Rows are points. Examples show where two turns around zero, p and q, send a point. Where does a point land after both, in the order given? Backwards means that the second turn is done in reverse. Each puzzle has new turns, and all numbers are rounded.
(in the rows, 128 means zero)

Turn p:
[108 124 118] => [109 117 124]
[140 123 104] => [141 110 111]
[136 106 131] => [138 113 143]
[ 93 184 167] => [ 87 193 127]
[119  99 101] => [122  88 125]
[172 132 147] => [171 147 138]
Turn q:
[ 47 119 161] => [ 45 148 106]
[132 101 116] => [130 100 118]
[157 141 124] => [156 131 143]
[158 129 136] => [146 120 152]
[145 144 117] => [152 137 131]
[130 135 113] => [141 132 118]
Where do these land?
p, then q: [142  91 149] => [114 112 167]
q, then p: [116 152 140] => [117 152 116]
p, then q: [155 151  79] => [176 106  98]
q, then p: [ 98 118 144] => [ 93 123 124]

Turn p:
[128 145 167 125] => [143 133 137  90]
[ 88 124 130 136] => [ 96 135 151 122]
[117 132 113 113] => [111 138 114 132]
[162 103 181 146] => [169  82 149 102]
[143 172  73 134] => [142 179 107 172]
[125  76 109 133] => [105  86 130 156]
[135 144 123 110] => [132 142 107 123]
Turn q:
[ 96 137 152 127] => [114 119 164 139]
[109 125 176  86] => [ 92 157 174 116]
[176 124 115 155] => [175 136  99 116]
[119 109  82 149] => [128  88  90 125]
[140 144 114 123] => [132 139 112 143]
Where do these land?
p, then q: [140 127  92  84] => [124  94  87 149]
p, then q backwards: [ 96 131 169 153] => [114 103 178 124]
p, then q backwards: [134 161 115 119] => [160 140 125 114]
q, then p: [124 114 105 173] => [131  86 112 154]
q, then p: [146 106 159 111] => [129 146 103  95]

Turn p:
[ 83 137 109  92] => [ 94 166  95 121]
[133 140  89 179] => [179 143 137  90]
[143 148 143 123] => [120 129 155 138]
[138 133 114  80] => [ 80 125 130 111]
[135  90 173 148] => [150  89 118 171]
[125 114 120 164] => [166 123 119 122]
[140 134 148 110] => [108 120 142 143]
Turn q:
[128 158 113 121] => [142 158 133 133]
[131 128  90 147] => [169 122 126 137]
[125 136  90 112] => [161 143 144 114]
[110 149 143 180] => [128 132  75 158]
[123  75 175 106] => [ 75  86 134  97]
[115 132 123  94] => [125 146 142  99]
[164 118 162 136] => [ 94 107 142 158]
Where do these land?
q, then p: [126 123  84  83] => [ 88 108 163 156]
p, then q backwards: [ 88 111 166 145] => [137 159 122 179]
p, then q: [108 152 152 144] => [126 140 113 166]
q, then p backwards: [158 118 140 123] => [150 135 150 115]
q, then p: [160 136  98 145] => [158 103 154 137]

Turn p:
[ 99 111 120 108  76 147] => [144  96 124  97 174 144]
[197  98 131 109 120 134] => [180 138 171 149 112 156]
[120 139  82 119 161 107] => [120 166 135 127 140  81]
[122 145 139 128  89 147] => [130  96 128  96 125 143]
[142 126 146 186 161 121] => [117 157  91 150  83 141]
[109 136 131 122 142  89] => [117 119 116 150 131  91]
[107 142 147 123 147 151] => [ 86 124 132 127 130 140]
Turn q:
[156 159 182 102 151 117] => [109 165 185 118 147 151]
[123 190 101  92 155 134] => [184 153 135 101 169 151]
[143 110 145 144 136 147] => [118 118 144 138  99 139]
[113 122 133 152 142 113] => [108 122 109 133 130 149]
[138 118  98 132 147 111] => [142 122 115 161 143 136]
[120 119 109 140  31 142] => [128 140  89 109  86  48]
[119 105 130 144 148 132] => [117 102 123 138 121 146]
[112 101 125 117 115 129] => [120 102 124 126 131 105]
Where do these land?
p, then q: [ 98 109 137 121 108 178] => [155  83 155 110 127 149]
q, then p: [125 157 135  92 163 119] => [ 92 140 159 151 112 147]
p, then q: [124  97 135 101 119  87] => [111 129 121 175 115 156]
q, then p: [172 145  79 150 139  91] => [127 169 110  92  71 121]
q, then p: [123 119 164 105 101 146] => [125  85 129 155 145 116]
q, then p: [145 120 126 168 159 144] => [139 129 116  92 127 168]
p, then q: [110 150 120 159 107 132] => [152 116 126 130 154  98]
